Rows are points. Each copy is the shape, with its points in the same order, turned, moved and blurred by noise. Say if it was mirrored as well.
In the rows, zero is written as 128.

Shape:
[[116 103 186]
 [178  89 106]
 [139 123  75]
 [ 74 159  66]
 [200 106 163]
 [ 92 139  80]
 [154 177 141]
 [158  70 137]
 [145 127 131]]
Copy 1, 9 rows:
[[174  98 134]
 [ 74  81 133]
 [ 69 131 164]
 [ 96 190 199]
 [111  76  79]
 [ 98 162 188]
 [113 159  92]
 [111  64 139]
 [111 121 129]]
Copy 1 is: only turned
Copy 2 (9 x 3):
[[125  68 123]
 [ 83 137 170]
 [115 177 142]
 [154 191  87]
 [102  84 204]
 [143 181  98]
 [174 120 169]
 [ 77 105 151]
 [125 120 149]]
Copy 2 is: mirrored
Copy 3, 9 rows:
[[ 76 160 133]
 [109  76  86]
 [163  95 105]
 [214 138 140]
 [ 60  72 123]
 [187 134 125]
 [118  90 182]
 [ 85 112  80]
 [118 106 131]]
Copy 3 is: only turned

Shape (10 x 4):
[[119  93 153 150]
 [ 98  62 136  91]
 [ 94  99 175  93]
 [145 183 102 203]
 [139  82 171 111]
 [ 85 125 145  99]
 [166 179 107 159]
 [128  67  94 154]
 [140 117 210 127]
 [157 108  87 151]]
Copy 1:
[[160 149 133 132]
 [147 130 153  70]
 [112 162 170 108]
 [139 111  61 216]
 [160 138 180 126]
 [ 95 149 140 108]
 [120  89  97 208]
 [182 101 103 102]
 [147 166 187 160]
 [157  77 100 149]]
Copy 1 is: mirrored
Copy 2 (10 x 4):
[[108  94 106 129]
 [139 108  93  60]
 [135  77 131  78]
 [ 68 125 164 206]
 [158  81 111 104]
 [114  98 162  81]
 [118 134 177 202]
 [114 156  85 119]
 [146  47 128 131]
 [120 169 127 161]]
Copy 2 is: only turned
Copy 3, 10 rows:
[[143 137 112 203]
 [148 167 171 228]
 [193 131 151 215]
 [116  92  87  97]
 [176 174 117 202]
 [174 118 167 189]
 [144 125 110  92]
 [ 91 167 136 182]
 [210 149  85 197]
 [104 165 124 139]]
Copy 3 is: mirrored
Copy 4 (10 x 4):
[[137 157 140 157]
 [ 74 154 152 120]
 [103 126 184 140]
 [229 116  81 139]
 [ 99 137 148 174]
 [125 114 169 111]
 [192  87  80 146]
 [119 179  88 126]
 [132 117 174 201]
 [139 140  70 134]]
Copy 4 is: only turned

Shape, 10 rows:
[[129  91 181 216 117  72]
 [122 107 125  96 121  93]
 [162 115  75 146 104 157]
 [148 116  93 181 146 146]
 [138 139  99 132 201 160]
 [ 73 133  79 193 155 150]
 [ 63  61 146  58 149 173]
 [166 139 182 110 125 171]
 [153 170 143 131 120 130]
 [123 172  86 153 153 113]]
Copy 1:
[[132 193  83  81  84  71]
 [143 106 151 113 123 120]
 [143  81  80 185 119 105]
 [101 115  83 174  96  87]
 [ 56  97 128 180 101 135]
 [ 49  99  78 144 138  57]
 [ 92  30 127  60 119 172]
 [124 133  88 139 120 202]
 [123 152 110 160 148 144]
 [ 83 130 129 178 149  84]]
Copy 1 is: only turned
Copy 2:
[[135 115  65 200 161 100]
 [ 82 130 133 150 103 169]
 [101 170 142  85 125 110]
 [112 155  87  88 134 109]
 [107 124  78  52  90 159]
 [130 183  59  83 163 170]
 [ 89  72 160  95 155 238]
 [161  84 155 107  87 133]
 [154 141 124 127  72 138]
 [123 181  74 106  84 154]]
Copy 2 is: mirrored
Copy 3:
[[218  79 192 120 114 117]
 [131 150 117 105 121  93]
 [150 168 104 182 145 153]
 [183 154 129 146 152 170]
 [170 169  81  97 188 173]
 [152 174 169 112 156 210]
 [ 75 126  62  70  89 173]
 [126  79  76 142 183 123]
 [140 118 119 138 193 114]
 [161 180 147 120 194 140]]
Copy 3 is: mirrored
Copy 4, 10 rows:
[[145  62  61 127  84  62]
 [116 123 139  96 127 132]
 [119 124 171 192  95 131]
 [135  94 128 201 119 125]
 [165 112 135 186 176 167]
 [108 125  99 215 171  98]
 [147 136 201  97 212  83]
 [216 144 156 131 108 120]
 [173 152 114 144  96 142]
 [120 139  90 183 136 161]]
Copy 4 is: only turned

Shape, 11 rows:
[[129 101  88 154 125 101  89 113]
 [140 109 113 130  78 111 155  98]
 [161 173 183 188 136 157 109 127]
 [212 102 127 152  70  73  98 141]
 [187 117 120 100 135  97 103 171]
 [109 157 133  77 168 201 153  94]
 [ 83 122 142 106 199 154 152 175]
 [156 125  78 140  93 135 108 154]
 [138 198 171 168  98 119 101 161]
 [ 92 167  69 136 194 183 221  75]
 [127  82  75 188 111 161 156 134]]
Copy 1:
[[141  90 112 172 151  98 154 107]
 [108 108  92 194 123 169 147  99]
 [106 201  96 146 170 113  80 117]
 [ 37 103  76 160 165 110 170  83]
 [ 85 121 131 110 161 126 187 114]
 [170 177 188 163 141 199 114 142]
 [174 167 159 100  89 137 144 167]
 [105  88  98 151 174 142 145 147]
 [106 155  73  98 166 132  77  97]
 [240 189 112 201 134 207 159 170]
 [135 110  77 206 121 126 148 188]]
Copy 1 is: mirrored
Copy 2, 11 rows:
[[ 88 100 154 127 147 117 133 143]
 [145 129 127 154 137 128 146 170]
 [117 142  99 137 131 192 152  56]
 [146 140 143 125 236 136 137 135]
 [137 139 118 106 175  84  91 101]
 [144 150 120 163  20  99 111  95]
 [114 121  65  85  50  89 109 109]
 [125 112 140 146 157 141  79 139]
 [ 81 174  81 149 157 187 118  85]
 [145  54  78 212  11 102 138 113]
 [140  59 127 126 109 164 121 163]]
Copy 2 is: only turned

Shape (13 x 9):
[[154 150 105 176  96  96 173 115  70]
 [166 183 179 162 109  77 161 145 115]
 [154 160 111  91 143 130 156  91 144]
 [128  84 128 131 106 132 150 116 127]
 [101 116 233  70 139 149 108  93 156]
 [124 121 115  88  99 115 119 125 178]
 [118 184 102 129  68 124 170 151  80]
 [112 169 110 202 115 100 184 157 126]
 [ 80 107 176  50 185 155 126 117 148]
 [108 115 173  81 172 142  47 122 137]
 [171 138 119 149 114  95 188 184  91]
 [161 151 112 155 105 179 154 140 131]
 [167 171 193 182  96  83 189 220  80]]
Copy 1, 13 rows:
[[105  74 110  95 151 135  76 176  71]
 [150  36 137 129 122  81  80 182 100]
 [152 128 122 147 104 115 149 142  69]
 [112 148 161 135 137 117  89 142 115]
 [169 114 228 157  49  94 125  95 141]
 [122 157 125 148 106  63 121 115 120]
 [138  97  68  79 108 123  62 149 105]
 [105  74  81 142 125 127  82 211 134]
 [170 166 200 129  53 113 163 137 157]
 [143 119 203 113 101  88 185  93 169]
 [151 100 112  97 165  96  68 212 108]
 [160 111  97 151 163 143  94 134 120]
 [175  29 127 102 152  81  26 221 142]]
Copy 1 is: mirrored
Copy 2:
[[144 145 138  97  81 123 149  97 220]
 [ 69 165 116  64 133 130 144  97 191]
 [149 133 114  80 145 124 120 157 129]
 [117  84 127 136 103 106 124 119 140]
 [ 59 126 113 150 197  71  59 134 105]
 [125 103 129 124 152 114 154 121  88]
 [176 143 132 111 148 129 143  49 187]
 [122 109  84 112 127 153 181  87 221]
 [111 116  52 161 164  89  63 143  75]
 [ 68 160 104 185 150 129  90 142  70]
 [126 132 107  69  76 138 145  67 173]
 [136  88 147 102 131 176 113 104 157]
 [ 60 151  99  55 106 148 139   9 218]]
Copy 2 is: mirrored
Copy 3, 13 rows:
[[184  96 121  86 164 177 123 174 106]
 [146 101 179  99 181 123 154 173 105]
 [130 176 120 154 151 144  94 153  85]
 [179 115 126 155 130 130  78 146 146]
 [105 140 227 199 125 106  55 126 127]
 [119 172 127 146 136 111  84 154 163]
 [116  88 111  99 164 179 101 208 132]
 [134  74 100  71 170 142 134 131 120]
 [ 95 136 166 237 129 135  70  99 128]
 [105 162 206 200  75 151 109 108 154]
 [166  83 107 136 174 144 166 189 122]
 [135 104 102 118  97 126 109 180  89]
 [145  25 169 105 186 110 189 198 119]]
Copy 3 is: mirrored
Copy 4, 13 rows:
[[195 165 114 157  85 103 159 133  95]
 [199 150 154 146 136 151 181 152 145]
 [127 139  70 108 158  96 154 139 136]
 [109 154  97 135  82 145 141 118 130]
 [ 39 154 110 130 180 209 184 149 140]
 [ 93 131  88 141 132 131 105 152 174]
 [179 211 122 170 135 103 117 124 121]
 [180 193 165 116  79  97 140 154 144]
 [ 48 173  83  67 172 186 141 138 127]
 [ 49 114 127  99 179 185 115 154  99]
 [213 164 125 118 101 138 134  98 138]
 [131 154 140 137 121  82 147  82 136]
 [241 185 195 139 118 183 165 105 150]]
Copy 4 is: mirrored

Shape:
[[ 58  74 137  78 118 172  81 110 111  90 170]
 [ 61 167 150 117  91 113 127 101 105 128 171]
 [154 164 153 132 178  73 151 164 140 116 154]
 [107 114 191 160 117  76 105  76  75 128 148]
 [158 113 161  80 108 162 154 165  90 157 163]
 [ 87  78 189 101  82 133  96  73 124 117 147]
 [133 128 105 115 184  82 187 143  96 105  87]
 [141 112  81 138 111 112 176 144 146  96 187]
 [131 135 186  62 110 190 182 180 175 163 103]
 [ 88  98  80  77 192 139 164  86 145 152 127]
 [160  88 180  99  88  79 121 191 140 175 104]
 [163 162  70  60 165 180 100 145  74 115 128]
 [137 180  76 165 190 128 128  73  68 123 101]
 [110 123 140 140 123 175  82 148  70 165 134]]
Copy 1 (14 x 11):
[[ 86 172 113 104 122 126  78 109   7 108 124]
 [ 68 153 116  96  67 146  54 132 111 145 110]
 [108 108 132 123 144 163 108 122 164 190 189]
 [ 45 176 170 144  83 150 116 159  98 173 130]
 [167 158  80 126 120 195 108 151  80 177 104]
 [ 79 192 109 152 113 102  90 145  45 158  98]
 [105 136 133 186 155 203 108  95 174 111 161]
 [128 186 136  68 174 172 117  93 150 148 114]
 [223 135  60 183 125 144  53 113  94 177 111]
 [120 167  93 155 173 155  65 162 129  62 172]
 [135 118 111 181 176 165 121 149 108 213  64]
 [153 104  70 109 102 186 161 112  94  62 149]
 [106 134 171 130  69 171 147 147 171  57 175]
 [142 112 154 125  79 165 112 165  48 122 106]]
Copy 1 is: mirrored
Copy 2:
[[ 78  93 172 137  86  93 153  97  68 112 115]
 [154 117 139 174 113 115 145  87  85 157 193]
 [163 192 124 113 130 165  64 143 118 116 181]
 [155  94 163  86 166 114 121  94 121 165 192]
 [ 88 174 117 128 101 181 140  67 151 134 131]
 [111  83 171 116 103  86 162 107 138 162 145]
 [107 211 115 115 187 151 111 173  83 145 160]
 [134 204  80  91  75 117 136 120  73 132 173]
 [111 177 123 181  67 200 147 146 173 162  91]
 [104 199 123 158 142  80 109 138  69 171  77]
 [154 192 161 100 129 164 180 124 202 111 138]
 [ 55 166  63 174 158 137 102 101  98  64 124]
 [129 132  44 138 221 119  81 124  62 137 153]
 [131 102 109 130 153 165 153  64 105 104 108]]
Copy 2 is: only turned

Shape, 15 rows:
[[223  99 139 117  57 144  94 157 179 139 119 145]
 [ 76 156 150 103 100  66 101 111  99 120 170 134]
 [ 44 167 181 133 103 157 133 118  69 119 139 145]
 [123 128 115  80 206 102  95  85 103 122 103 139]
 [157 168 113 120 160 115 110 132  94 121 138  72]
 [ 42 163 158 138  96  94 107 123 139  83 132 121]
 [ 79 123 188 106  78 101 112 125  78 149 129 103]
 [239  39 167 149 103 151 112 155 184 101 154 113]
 [ 74 170 199 117 117  93 155 110 127 151 175 136]
 [181 189 143  72 170 116  87  84 152 109 106 118]
 [ 73 176 142 148  92  85 138  77  69 116 159 164]
 [198  97 132  64  93 140 138 181 163  91 157 142]
 [148 138  88  67 146 130 135  55 152 123 117  83]
 [153 161  88  99 187  90 143 117 155 145  73 118]
 [188  90 116 116 106 167  77 164 192 153 177 132]]
Copy 1:
[[ 99 113  68 106 182  55 152 109 107 118 199 205]
 [113 142 185 153 130 104  94  81 100 192 142 112]
 [135 136 224 161 109 117  82 115 126 105 103 157]
 [ 51 112  98 128  75 168 101  84 156 174 118 147]
 [ 79 141 130 133  99 117 184 128 152 160 107 127]
 [137  92 199 121 130  78  98  65 116 136 105 103]
 [103 176 197 131 114  97 105 107  75 148 124 161]
 [173 138  25  71 152  62 183 103 120 125 184 218]
 [144 162 147 174 136  95  74 106  92 163  95 115]
 [ 49  81  73 153 112  96 127 120 162 184 102 169]
 [130 116 191 165  95 108  74 118 106 152 165  84]
 [133 107  75 124 200 119 184  96 106 153 176 208]
 [ 80  90  94  85 132 144 115 157 144 217 109 161]
 [ 41  81  63 117 137 165 131 136 122 146  97 115]
 [110 160  62  94 198  82 145 110 171 132 175 188]]
Copy 1 is: only turned
Copy 2, 15 rows:
[[151 167 144  88 216 160 131  88 167 182  59 106]
 [109 101 118  92  85  92 142 162 128 156 124  48]
 [121 141 108 138  39 127 199 125  99 148 122  95]
 [112 132 130 157 115 137  87 135 164  68 183  73]
 [119 129 151  99 105 159  75 158 112  78  95 111]
 [130 102 111  82  81  93 162  92  88 131 136  53]
 [141 114 175 103  60 103 156 130 154 169 113  88]
 [211 160 173  79 225 197 119 126 130 186 118 135]
 [124  97 106 139  76  92 119 149  81 193 120  92]
 [166 144 123 157 155 110  50 127 150  74  95  56]
 [ 61 139 129 129  79 102 173 150  81 161 131  56]
 [170  80 124 110 206 209 127 135 147 162  69  92]
 [134  98 171 164 176  95 101 128 130  62 106  98]
 [103  99 145 140 155 150  38  85 135  98 130 102]
 [181 142 110  67 228 151 121 134 169 156  96 166]]
Copy 2 is: mirrored

Shape:
[[104 158 188 148 135 114 120 170 103 184 190 144]
 [162 179 183 160 202 155 160  98 146  79 150 136]
 [178 142 116 131 141 123 134 153  93 105  80 134]
 [ 63  74 107 116 175 172 140  91  64 184 125 153]
 [179 150  92  50 144 138  85  70 101 194 161 157]
 [129  74 182 103 124 143  69 159 122  91 162 195]
 [103 154  82 115 165  96  99 130  78  91 165  96]
 [166 133  75  82  94 178 174 165 112 120  86 166]
 [169  85  72 131  84 173 170  76 154 128  94 147]
 [ 79 183 183 143 134 128  94 144 176 149 151 165]
 [126 107 121  75  94 117 184 134 138 124  83 111]
 [128 183 130 142 163 127 186 117 120  84 128  77]
 [ 97  84  98 123 111 134 139  70  76 161 101 155]
 [ 56 180 185 143  99  87 187 166 148 115  83 124]
 [ 60 174 157 137  84 180 150 170 127 141  90  69]
 [118  71 156 154 184 109 169 180 151 167  89 166]
 [ 81 133 105  79  89 184 178 143 105 151 145 146]]
Copy 1, 17 rows:
[[149  47 131 184 104 202 150  62 140 146 146  84]
 [139 119  59 109 144 179  74  54  99 113 135 134]
 [140 134 152  97  97 115 110 101 118 174 124 137]
 [129  82 171 174 113 150 173  96 136 120 225 218]
 [187 136 104 226 105 119 182 107 137 131  88 200]
 [132 102 121 169 111 214  83 175 183 175 150 129]
 [ 84  59  91 125  88 142 175 122  86 163 113 159]
 [112 170 162 137  76  67 115  99 188 131 137 138]
 [151 164 131 148 108  57 110 149 132  72 184 142]
 [122 120 127 175 134 224 152  94 120 112 127  69]
 [118  99 180 123 149  78 122 126 158 103 131 116]
 [ 94  85 100  90 135 109 117  58  88 115 130 127]
 [137 101 185 182 106 114 148 140 101 110 193 190]
 [ 71  79 200 113 147 165 115  75 103  94 123  54]
 [ 50 110 171 156 169 114 155  64 122 149 180  54]
 [181 101 197  74 125 184 135 101 170 109 184 114]
 [ 77  95 159 193 103 102 141  83 187  96 161 134]]
Copy 1 is: mirrored
Copy 2 (17 x 12):
[[ 96 108 126 167 202 117 142 139 101 133 216 134]
 [ 43 106 124 191  98  62 129 111 141 142 120 173]
 [122 126 111  93 104 112 187  80 138 130 125 179]
 [127 152 201 161 173 200 108  65 171 107 137 168]
 [147  57 100 154 146 199 122  49 174 194 151 123]
 [ 65 101 176  49 142 123  80 120 130 157 167 123]
 [137  92 145 144  64 149 154 119 140  91 198 117]
 [114 155 124  83 125 169 197  60 130 146  75 111]
 [100 167  75  98 128 171  97  63 157 123  49 122]
 [113  86 136 161 188  79  90 105  83 124 155 106]
 [132 204 116 109 112 130 141  45 105 143 133 121]
 [101 143 113 188  60  93 167  97 113 110 138 140]
 [121 151 138 112 152 213 103  50 145  80 134 162]
 [105 169 130 151 149  66 152  68  28  70 149 130]
 [154 171 136 164 133 118 149 131  23 115 108 131]
 [111 193 156 109 197  54 128  74 168 112 156 172]
 [110 161 164 147 156 191 163  83  96 137 106  84]]
Copy 2 is: mirrored
Copy 3, 17 rows:
[[164 144 164  58 113  73 171 173 155  86 152 137]
 [ 92  82 127 153  36 129 161 166 185 109 120 112]
 [118 107 186 152 128 120 144 110 127 143  85  97]
 [181  84 157  91 127 164  84 151  72 122 164 176]
 [120 103 150 115 129 115 155  28 116 143 197 178]
 [225 124  92 156 110  52 153 121 106 102 116 106]
 [142 140 157  78  93 114  71  82 165 156 107 116]
 [192  80 199 167 160 186 172  75 132 124 107 100]
 [131 113 127 184 166 220 135  87 100  95 134 115]
 [166 111  99  69 130  94 187 170 177 133 165 103]
 [161 131 151 158 186 174 150 125 149 136  80 157]
 [104 128 165 132  87 174 123 149 201 139  86 124]
 [147  97 156 122 187 158  74 129  89 113 157 147]
 [153 122 142 101 183 138 157 219 219 138  79 102]
 [187 170 180 111 141 183 158 206 179 177 131 101]
 [152  82 131  90 144 132 179 183  84  90  49 135]
 [227 115 180 112 153 185 135 124 163 112 151 157]]
Copy 3 is: only turned
Copy 4:
[[ 93  64 132  70 168 136 157 154 150 142 132 152]
 [160 164 147  51 136 155  74 146 173 189 199 105]
 [108 165 149  85  67 145 110 132  92 125 158  93]
 [169 112 122 147 111 146 184  79 198  86 110 115]
 [161 146  52  91 150 188 163  71  74  80 177 145]
 [ 96 139 103  81 196 127 124 123 122 136  92  37]
 [152 107 131  42  83 123 129  59 109 148  96 149]
 [161 158 139 127  89 133  98 165  65  55 145  83]
 [176 204 105 184 126  96 120 124  94 121 148 126]
 [103  67 142  76 197 112  79 125 158 124 162 166]
 [134 139 159 172 103 176  82 132  86 128 117 139]
 [171 149 189  61  85 146  75 126 132 166 152 154]
 [152 138 133 176 117 113 162  64 126 119 129 122]
 [ 93  75 228 135 124 142  51 149 127 151 150 146]
 [112 128 242 104 136 134  91 154 120  80  91 194]
 [ 77 109 106 158  88 152  96 171 199 135 127  93]
 [198 106 171 140 143 142 130 143 112  76 107 130]]
Copy 4 is: mirrored
